Rows are points. Before rounding, the points of a table are all equally far from one centre. They may lie mostly on one side of it. Write the centre, to within rounding.

Points, 9 rows:
[[-38  -6 -12]
 [-29  -8 -23]
 [-53  32  -5]
 [-10   8 -40]
 [-19  -1  23]
 [  9  52  -9]
 [-25  60  -7]
 [-47   2  -5]
 [-15  -1  23]]
Centre: [-16  23  -5]

Points, 18 rows:
[[-24 -60  -2  16 -45  13   8 -13  27   9  16 -32]
 [ -2 -22  36  28 -34  19 -25 -20 -17 -40   9 -28]
 [ 15 -53 -23  18 -15   5 -40 -21  -2  -3  40 -10]
 [-28 -28 -24  38 -10  17 -40   7 -12 -30 -18 -27]
 [-19 -32  44  12  27   0 -25  -7   5 -18  22 -15]
 [ -8 -42  -5  24  -8  28 -16  -9   6 -41  52   6]
 [-18 -21  18  50   0  50  18  -6 -38  16  22   3]
 [  1 -17  -8  24 -22  30   8 -43  24 -38  11   9]
 [-37 -14 -24  21 -42  17   2  13  -3 -25  19  11]
 [-15 -34 -12  15 -22  51 -23  19  -6 -35  22 -33]
 [ 10 -31 -22 -22 -24   5 -23 -12 -26  -6  37 -13]
 [-34 -38 -27  -5 -17  48   7   6   2 -37  12 -10]
 [  2 -29 -46   8  10   3  -7  -3  30   3   8   1]
 [  8 -36  -7   8 -11  -7  -5  24  27 -24  21 -19]
 [-19 -33   9  45  -4 -19  -3   1  14  17  23 -41]
 [-32 -21 -29  49  -3  44 -38   9 -18   2   1 -13]
 [-33 -31  10  26  -8  18   5  -2 -22 -43  47 -22]
 [-19 -25  -1  53   2  13 -54 -26  -2   2   0 -32]]
Centre: [-11 -29   1  16  -7  19  -4 -12  -8  -1   5 -10]

Points:
[[ -8  -1  20  31   7  25  17 -34  -8  21  -2 -12  12  -7  24  -5 -10 -29
    5  -3  -1   0  23  11]
 [-60  -3  27  21  15   2   7 -28  13  23  -8   9  28  -6 -11 -23 -21 -20
    1 -18  28 -12  -4   6]
 [-22 -30   8  -2  -8   3  -5 -34  22   7 -27   6  45   9  -6  -9 -23 -25
  -19 -10  17   5   8  10]
 [-16  -7  18  15  12  29  19 -15  -1  29  -5  36   2 -15 -10 -20 -14 -24
    2  -1 -20   6 -15   2]
 [-27 -10  -3   5  -4  -6  11 -28  -1   4 -14  -1  31 -16   3 -15 -11 -40
   -8  -3   7  39  10  -7]
 [-35 -23  26  21  37 -20  44 -31 -14 -13   9 -12   0  -3 -17  -4 -12 -32
  -10  24  12 -20  -5   4]
 [-50 -28  38  39   9  -9  19 -20  11  10 -16  11  26  -6  -2  14 -19 -37
   -7  -5  19   0   8   5]
 [-57   8  -7  14 -11  -9  28 -21  19  -7 -26 -20  24  -1 -17  -4 -27  -6
   -3  12  12  -3  -1   5]
 [-55 -11   5  -6  14  -8   8 -35  -6  21   4   9  13 -18 -20  -9 -28 -26
   -2 -25  19 -28  22   8]
 [-34 -11 -12   0   0  -2  -4 -27 -15  -6   2  33   4  27 -28  -1  -3   9
   -2  -6  11  16  18   5]
 [-22 -17  10  -8  22  14  33 -24  -3  16  -6  26  17  -6   5 -12   4 -10
   14 -13  -5   7 -15  43]
 [-22 -21  37  -9  -7   7  29   1  -7   5 -30  11  15  -5 -39   0 -27 -17
   -4  27  24   1  -4  41]
 [-48 -30  -5  37  13  19  24 -17  -8  17  10   7  27 -25 -10  -6 -23  -9
   -2  21   0  -2  13  25]
 [-15 -29  27   5  27  -8  38 -40 -26 -13   4  11  18  18 -24   5  -2 -27
    0  -6   9   9  20   1]
 [-25 -15   8  14   8 -13  44 -14  14   2  -1 -32  -8 -22 -18  -2 -29 -21
   15 -10   4  12  -2  27]
 [-35 -35  16   6  12  14  11 -36 -14  22   5   3  -4   1  -5   0  -8 -25
  -25  -2 -17  25  13   7]
 [-34 -12   6  15  14  -6  40 -17 -15   0 -20  -8  16  10  -8   0 -11 -41
  -10  -4 -27  -5  21  32]
 [-13  -9  -3   6  19  -1  -5 -24 -16   9  -8  46  24  16   8  -8  13 -18
  -22  10  17   6  -4  22]
 [-21 -16   6  23  22  10   8 -21   3  18  -9  14  30  24  10 -16 -11  12
   -4  -3   1  12  32  29]
 [-25 -26   3   4  16  -2  14 -27   7  30  -6  28  25  18 -28  -8  -9 -36
  -24 -10   9 -11 -24  19]
 [-32  -1  29  32   3 -12  23 -23 -10  -3 -19 -10  38 -13 -32   3 -25 -19
  -13   1 -19 -19   5  17]
 [-26 -19   0  37  18   4  23 -30  -2  16   0  10  -4  -5  12   2  -5 -10
   -4 -21   8  15  36  24]
 [-11 -36  10   9  34 -29   9 -11 -14  -4 -12  12  27  -4   6 -22 -39 -15
    6   8   1 -23  15  37]
 [-23 -17  15  -3  15  -4  22 -38 -14  29  16   3   5  -1  -6  17   0   6
    7 -24  24  -4 -11   9]
 [-25  13  27  12   2  -5  -3 -55  -1  21  -9  20  26  -2  -9   0 -21 -34
    2   0  -7  15 -21  17]
 [-19 -15   5 -11  12  21  38 -28  14  39   4  20   8  -2  -8   0  -9  -6
   -1 -20  -3 -15  18  15]
 [-38   2  39  25  10 -11  31 -19   5   9 -20  15  26  22  -8 -25 -12 -13
   11 -15   5 -17   5  33]
 [-26 -18   6 -13  29 -17  30   6   0  -1  11  19   7  27 -17  12 -38 -19
    2  -1   7   5 -17  30]
 [-33   0  13  17   7 -18  -9 -22 -25  15  -1   5  -8   2 -30 -28  -1 -22
    0  -1  -8 -13   8  52]]
Centre: [-20 -10  12   7  10  -5  11 -19   2   3  -5   8   6  -2 -12  -4 -15 -16
   0  13  10  -5   6  14]

Points (29 x 24):
[[-12 -13 -19   0  22  20  43  18   6  -8  -9   3 -20   9 -10   1 -28   4
  -50 -15 -25  -7  13  15]
 [ -5  -6 -36  38   9  -5  24 -14  18 -17 -10  16 -30  -9 -19 -10   4  -8
  -26   1 -35  -8  18  13]
 [ -6  29 -31   5   7  24  14   3  23  15  15  23 -11   8  -6   5  15  14
  -29 -19 -33  -3  34   6]
 [-22  -7 -34 -15   2   8  14  19  13 -16   1   9 -27 -30 -14  23 -10   2
  -44 -13 -20  -1  13  12]
 [-15   8 -29  -5   5   0   3  -3 -13 -17   8  22 -40  -3 -19  -3  16  16
  -13   2 -23   3  32  13]
 [ -7  -6 -27   5   3  18  35  17  13  -9   3  38 -30 -12 -21  27   0  12
  -42 -18 -19 -21  25  -4]
 [ 11   5 -28  24   6   9  19  -9  14   8 -24   1 -26 -14 -38   3 -20  19
  -32   4 -24  11  33   8]
 [ 10  21  -1   2   1  -6  16  -5   6  -2  -1  12 -34  14  -8  11  11  28
  -45   2 -30 -24   5  -6]
 [ -1   9 -24  -1  10  22  19  37  13 -12   5  17 -31 -23 -21  -5   3  10
  -15   4 -41  -7  27 -29]
 [  1  -7 -31  18  -6  19  13 -14  21 -38  11  21 -24 -19 -16   5  16   2
  -20  10 -29  -8  39  -6]
 [ -7  10 -46  22  11  26 -19  10  10 -29 -11  18  -5  -4   0  23 -10  15
  -40  -4 -31 -24  20   3]
 [ -9  11 -38  13  -3  21  28   1  21 -22 -16  23 -23 -24 -19  18 -11   7
  -26  -9  -9 -19  43 -13]
 [ 14  -6 -41  13  13  15  22  11  -2   0  11   0  -7  -8  -5   3 -10   2
  -17 -18 -17 -10  44 -24]
 [ -6 -16  -6  -2  12  30  15   5   7  -4  11  35  -3  -8 -29  -2 -33   4
  -46   6  -9  -2  46 -10]
 [-12 -14 -37  29  -1  37  11  11  -6 -29   6  16 -14 -17 -19 -10  -5  12
  -32   7 -29 -21  29 -12]
 [ 10   9 -38   9   1  30  31  -7  18 -22  -5  30 -26   0 -40  15  -6 -21
  -22   9 -27  -6  20  -2]
 [-29  18 -31  19  -7   2  10   6  23 -14 -20  21 -19  -4 -25   5  -7   8
  -40  -7 -26 -17  45  -5]
 [ -9  21 -45  10   0  15   0   7  -3 -27 -12   4 -24 -17 -25  18 -17   7
  -34   0  -5 -12  37 -17]
 [  0   3 -20  26  26   1  22   5  -6 -16  12  23 -11 -11 -33  -8 -17   0
  -58   1 -14  12  34  -3]
 [  3   1 -28  10   6  20  30   5  30 -32  -4  33 -21 -14 -11   7 -15  -9
  -33 -21 -24 -22  20 -28]
 [ -8  -4 -51  16  28  18  24  15   6 -17  -2  16 -20 -14 -25   3 -27   2
  -35 -15 -20 -10  28 -12]
 [-18   1 -38  17  10  27  11 -18 -22  -9  -4  14 -23 -12 -21  10   7 -18
  -31  17 -12 -19  20   4]
 [  2  -5 -28  40   2  19  15   3  17   7  -2  20 -10 -19 -21   6   3  12
  -60  15 -31 -24  25  -1]
 [-12   6 -33  22   4  20  17  -6  12 -32 -15  23 -21  -5 -31  11 -12  14
  -32 -13 -25 -37  26  -8]
 [ 18   2 -33 -11   8   8  17   0  -1 -14 -13   6 -12 -28 -10  23  12  -8
  -34 -13 -11  13  27 -13]
 [-12   8 -11  35  -3  20  31  16 -25   0  10   6 -30 -12 -20  15   5  11
  -36   0 -28  -1  27   1]
 [ -3  -1 -34 -12   4   8  -7  12  21 -20  -1  33 -11 -12 -21  28  -4 -33
  -26 -11 -11   2   9  -4]
 [ -7   1 -32  28  12  28  12   6 -13 -34  -8  31 -13  14 -13  13  -4   3
  -39  -1  11 -18  14  15]
 [-15 -13 -28   2  37   2  13  -8   8  -8 -14  13 -15  -1 -17  -3 -13   0
  -33 -23 -11 -30  14  19]]
Centre: [  3   6  -9  10   8  17   5   8   9  -9  -4  15 -17  -5  -7   4  -9  -2
 -28   3 -19  -6  19   3]

Points, 30 rows:
[[ 14 -12  15 -32  24 -26 -51  17  17  -4  29  -7  26  -9  18  28  22 -10
  -19  30 -11 -11  12 -12]
 [ 39   5 -12 -35  11  21  19   7   5  18  -1 -10 -12   6   0  11   9 -11
  -30  14  29   2 -14   6]
 [  8 -21   7 -19  16  -4 -10  -9  12 -17 -36 -17  10  35  28  36   0 -35
  -12 -15  21 -35  12 -39]
 [ 13 -11   6 -25 -13  18  10  -1  24 -48  -3  13  17  14  17  11  26 -31
  -15  -6  27  -9  15 -30]
 [  1 -25 -15 -37   4 -11 -18  14  24 -17 -34  -2 -12  36  43  13  12 -27
  -13 -25  -4  -2  30 -35]
 [ 16 -35 -20 -49  14 -15   7  29  16  -5 -17 -24   0  -2  25  39  17  -4
  -39  -9 -17 -16   9 -15]
 [ -6   2   9 -24   0   7 -18   2 -12 -41 -23  -7  10  -5  26  11  23 -21
  -32   7  27   5 -19 -49]
 [  5  -5  -5 -21   9  15  20  11  -7  -7 -14   3 -17  26  11   6 -22 -21
  -31 -20  -1   9  25 -22]
 [ 29 -22  16 -60   0  20  12  18 -15  -4   4 -16  11  21  17   5  26  -6
  -26  -9  -8  -8  11 -30]
 [ 40  -9   0 -42  24  -5 -10  -7  -5  -6  -8  10 -12   4  32   1   3  -2
    4  -6  14  21   1 -39]
 [ 15  33   6 -22 -16  10   2  15  20 -17 -14   6   7  36   0  18  15 -16
  -25   5   9   2   7 -40]
 [ 36 -25 -29 -53  11   6  -6 -10   9  -7   0 -26  10  27  15  28  21  -9
   13  -5  40   6  -5 -34]
 [ 13 -32 -34 -32   2  -7  -2 -30  12   5  19  -4  14  29  40  25  26   1
  -41  10   3 -18   1  -9]
 [ 28 -19  23 -11  17  10 -31   1   9 -28  -9  10   4  16  33  21  29  -7
  -24 -13  27  25 -17 -35]
 [  9  -5 -15 -59   8   9  23  11  29 -14  -6 -11  -8 -12  24   0   8 -33
  -30 -29   9 -18   0   1]
 [ 13   6  10 -25 -14   0  30  -3 -21  13  -9 -18  -6 -25  33   7 -13 -25
  -35 -17   1   7  -2 -20]
 [ 33  -4   5 -18   4  22   0  -3  10 -14 -13 -15   2  15   9  18 -19 -58
    2   9  41  -4  11  -9]
 [ 11  11  22 -29  20  -3  15   3  17  12 -10  29  -5  10  19  26   0  10
   -8 -24   0 -14  -1 -23]
 [-15 -16  12 -24   7   4 -18  10  60   4  15   5  42  20  39  35  -1 -25
    3 -14  18 -11  19 -16]
 [ -2   9   0 -42 -19   4  13  27  11  17 -29  -8   7  13  19  16  24 -25
  -26  19  34 -13  27 -28]
 [ 20 -21 -21   0 -15   3  -3   6   5  -4 -14 -10   5   4  15   1  -9   0
  -42 -12   7 -35  13 -36]
 [ 24  16  26 -37 -20   7   2 -13 -12   2 -10 -13 -32  38   7  22  21 -31
  -13  -6 -12  18  17   0]
 [ 25  -4 -17  -9   5  35  19  16   8   0   6  -2  -7  18   2  19  22  -8
  -42   5  15   5  12 -17]
 [ 18  22 -23 -31  13  31 -11  -6  -5 -19  -7   5   1  12  10  10  28  -4
  -19  18  -6  21  33 -15]
 [ 11  11  12 -14  22  20  -7 -17   1   2 -19  -1 -24   4  28  -3   3 -19
    4  18   3  -5  16 -30]
 [ -8 -18  -8 -44   0   5  -4 -33  44 -15   3   8   4  24  20  21  19 -34
  -19 -10  11 -30  18 -28]
 [ -2   2   9 -50 -12   0   1  15  21   9  -7  14  -5  -9  11   2  18 -26
   30   9  23  -5   8 -41]
 [  0  10 -15 -17  35  17  -8  25  -5   4 -15   9  30 -14   0  39  27 -24
  -44 -23  11  16   5 -36]
 [  9 -10  -9 -50  17 -14   0   2 -16   7 -24   5 -18  11  25  29  31  19
   -8   3   6   5 -12 -35]
 [  3   0  -2 -35  20   2 -23  15  29   0 -17 -27   9  11  -4  -7  -6  33
   -6  10   4   5   0 -28]]
Centre: [ -1 -10  -4 -21  -6  -5 -20   0   2   6  -7 -12  20   5  12  18  18 -22
  -5 -14   3   6   0   4]

Points (29 x 24):
[[-22  17  37 -27  -8 -16   9   4  -6  10 -21  -4  19   3  -3 -18 -46 -23
   10   7  11  -3  24   9]
 [-11 -10  17  -6  -3  -7  16  -4   7   0 -26  -9  15  13 -11  -8 -22 -27
  -20  11  22  -9 -10 -14]
 [ 18   5  41 -34   2   1   0 -14 -12   3   6  -1   6   4  -1   8 -44   4
   14  15 -11 -25  -1  -7]
 [ 20  32  25 -33 -19 -12   8  -5  -2  28 -20   5   4 -14   5  10 -27 -30
   -1  12  21  -6   3   1]
 [ -1  24  54 -31 -11 -21  -1  -7  13  30 -16  -7  20  -9 -13  27 -46 -13
   -2  -3   3   5   4 -11]
 [ 13  12  35 -11  13  -8   3 -13  20  -4 -21   4  -1   6  -3  -1 -55 -12
    8  -2  18 -14  -7 -15]
 [ -2  -5  26 -19  -5 -25  -6  -3   4  13  -1  10   5   0  10  16 -60 -23
   -4  31   0  -6   3  22]
 [ -9   2  16 -16   9 -23  -4  -3 -14  25 -15   3   5 -13 -13   1 -53 -14
  -15   6 -17 -11  13   8]
 [  2  16  47 -29  26 -16  -8   5   2   7  -5  20  16   0 -21  25 -24 -11
    5  21  -5   3   3  19]
 [ -1  -4  21 -27  -6 -29   5   3  -8   6 -17   1   5  -2   3  -2 -27 -25
    7 -16  12  -4 -12 -16]
 [ 14  29  48 -26   6  -8 -13  -6  20 -12   1  -3  -6   0 -14   3 -44 -25
   -5  20  11   5   0  -1]
 [-13  31  52 -33   5  -1   2  -3  20  10   7 -23   2  -9  12 -17 -37 -16
   -4  21  19  -5   8   2]
 [ 12   0  43 -19  16   8  11 -19 -10 -11  -7 -20  17 -13   1   9 -32   3
   -1   1  38   1   5  -9]
 [ -7  -3  36 -36  -6 -11  10  10  -3 -27  -9  -9  -6 -22  -5 -11 -41  -6
   -1  23  15   2   7  -9]
 [ 17  17  35 -17   8 -14 -12 -29   3  15  -5   0   4  -3  -6  -6 -21 -23
   -4  16  -2 -31  10   4]
 [  3  13  46 -14   8 -24  29  19   0  -2  12  -8   2   1  -6  -4 -35 -21
  -18 -10 -15   2  13  -6]
 [-21 -12  33 -31  19  -4  -6 -24   3  19  -6  -3  -4 -13  -8   2 -29 -16
    6  -7  -8   0  14  21]
 [ -9  19  17 -26  17 -11  15   7  -1   3  -1 -15  -1   1 -23   2 -46 -17
  -17  13   5 -22  -7  -4]
 [  6   2  46 -36 -17 -13 -13 -14  21  -3 -26  -1  16   9  12  -3 -33 -11
    4   6  18 -16   3  -7]
 [ 18   8  31  -3 -13 -27   1  -1  12   4  -3  -5 -11 -24  -3  11 -29 -38
   -6  17 -17  -9  -1  -4]
 [ 10  13  35 -23  17 -12  -3 -17  -3   9  -5 -15   0  -4  -4  13 -41   0
    3  32  33 -16 -11  -5]
 [ -6  16  47 -31  11 -18   2 -16  17  24  16  14   5   3 -16 -10 -26 -14
   -5  -9  10  -5  17 -11]
 [  4  26  25 -21  10  10   4 -27  -9  -2 -17   4   2   1   2  16 -30  10
    2   0  15 -34   2   1]
 [-28  -6  36 -19  -4 -18 -13 -20  19   4 -15   8  -1  14   4  12 -44   5
   14   1   4 -11  22  -1]
 [ 12  15  58 -17  -1  -1  -1 -23  -2  23 -40  -4  12  16   3   3  -7  -7
   -7  17   6   5  10  -1]
 [ -6  33  41 -29  15  -3  -3  -4   3  15 -32   8   2  -8 -28  -5 -34  -2
   -3  24  -6   9  12 -11]
 [ 16  -5  25 -39  12 -20   7 -20  -1  -1 -17 -21  -2   3   2  -8 -11  16
  -12 -12  24  -5   0   2]
 [ -1  20  26 -34  15 -19  15  -2  -5  10  12 -16 -11  -5 -15   1  -1 -23
    7  24  20   9   6  -4]
 [  5  42  27 -16  20  -1 -12   2   7   1 -11 -15  11  13  14   9 -41  -4
   -9   2   2  -5 -14 -13]]
Centre: [  0  10  25 -10  -6  -7  10  -3  12   8  -4  -4   9  -5   0   7 -22   6
  -4  10   3   8   7   6]
